Each row is a point. The points of each table are mixes of a few directions, plus a little noise. Count the directions of each table, and those that both share. Where both have some left over, give the other angles between the two spaces (their principal angles), to ten degrees, smallest first.

First (4 x 3):
[[-27 -17 -36]
 [ 31  20  44]
 [-45 -29 -63]
 [ 39  25  55]]
Second:
[[ 92  17 -39]
 [-57 -19 -10]
 [ -2   4  18]
 [ -2 -14 -54]
 [ 21  24  71]
 [-52 -12  14]]
Directions: first 1, second 2, shared 1

First, 7 rows:
[[ 23 -19  -5   0]
 [ 42 -13  -8  -6]
 [-38  56  -4  20]
 [ -2  19 -41  72]
 [-39  39   2  12]
 [ 82 -30   2 -42]
 [-69 -52  54 -55]]
Second (6 x 4):
[[-23  -4 -63 -51]
 [ -5  -1 -16 -13]
 [ 38   7 105  85]
 [ 16   3  44  36]
 [-11  -2 -31 -26]
 [-14  -2 -38 -31]]
Directions: first 3, second 1, shared 0; angles 80

First:
[[ 39 -39  41  61  -7 -69]
 [-17  23 -20 -29  13  55]
 [-33 -13   5 -40  16  -1]
 [-32  23 -41 -21  96  72]
 [ -8 -35  42  -4  52  32]
 [ 20  28 -24  14 -70 -36]
 [ 21  14   3  13 -25  31]
 [ 11   2  -5   7 -76 -85]]
Second (7 x 6):
[[  9  16   5  -1   4  -6]
 [ 44 -62   7 -85  11  10]
 [-59 -23 -22  55 -23  15]
 [-18  96   5  73   0 -23]
 [ 13  98  15  37  12 -28]
 [  1 -56  -6 -31  -4  14]
 [  9 -69  -5 -48  -1  17]]
Directions: first 4, second 2, shared 0; angles 50, 90

First:
[[ -14   97   12  -53   32   32   11    8]
 [   5    2   35  -57    6   19   23   14]
 [  14  -20   40  -25   -7   11  -25   56]
 [  45   32   44   14  -79  -48   18   21]
 [   7  -95  -45   30  -20    3  -21  -15]
 [  15   -9   -2   34  -33  -28   -4    0]
 [ -11 -100   30   14   28  -17    0    6]
 [ -46   66   47   21   84  -15  -16   25]
 [  -7   26  -67   56  -16  -18    6  -57]
 [  -9    1  -94  -34    5   60    9  -57]]
Second (9 x 8):
[[ 21   8  10  15   8  15  12 -11]
 [-46 -18 -21 -34 -17 -33 -25  25]
 [-52 -21 -24 -38 -19 -37 -28  28]
 [106  42  49  78  39  77  58 -58]
 [-26 -10 -12 -19  -9 -18 -14  14]
 [109  43  51  80  40  79  60 -59]
 [-44 -18 -20 -32 -16 -32 -24  24]
 [-37 -15 -17 -27 -13 -27 -20  20]
 [-32 -13 -15 -24 -12 -23 -18  18]]
Directions: first 5, second 1, shared 0; angles 70

First, 10 rows:
[[  -5   10   32  -12   -3   -9  -21   -6   15   30   -8]
 [  -3    6   19   -7   -2   -5  -12   -4    9   18   -5]
 [  18  -36 -111   41   13   29   73   21  -52 -104   28]
 [  -8   16   47  -17   -6  -13  -31   -9   22   44  -11]
 [  -5   11   32  -12   -4   -8  -21   -5   14   30   -8]
 [ -15   31   94  -35  -11  -25  -62  -18   44   88  -24]
 [   9  -18  -57   21    7   16   37   11  -27  -54   15]
 [  16  -31  -96   36   11   26   63   18  -45  -90   24]
 [  11  -21  -66   25    8   18   44   12  -32  -62   16]
 [ -17   35  106  -39  -12  -28  -70  -21   51  100  -27]]
Second (10 x 11):
[[ 14 -28 -83  32  10  22  56  16 -40 -78  21]
 [ -9  16  48 -17  -5 -13 -32  -8  23  45 -13]
 [ -3   6  15  -6  -2  -5 -10  -2   7  13  -3]
 [ 11 -25 -77  29   9  20  50  13 -35 -72  19]
 [-12  25  77 -28  -9 -20 -51 -13  36  73 -20]
 [  8 -19 -57  21   6  16  37  10 -27 -53  15]
 [  8 -14 -42  15   5  11  28   8 -20 -41  11]
 [ 14 -26 -81  30   9  21  54  16 -38 -77  21]
 [-19  38 119 -44 -13 -31 -77 -22  56 112 -29]
 [-14  28  82 -31  -8 -23 -54 -15  39  78 -21]]
Directions: first 1, second 1, shared 1
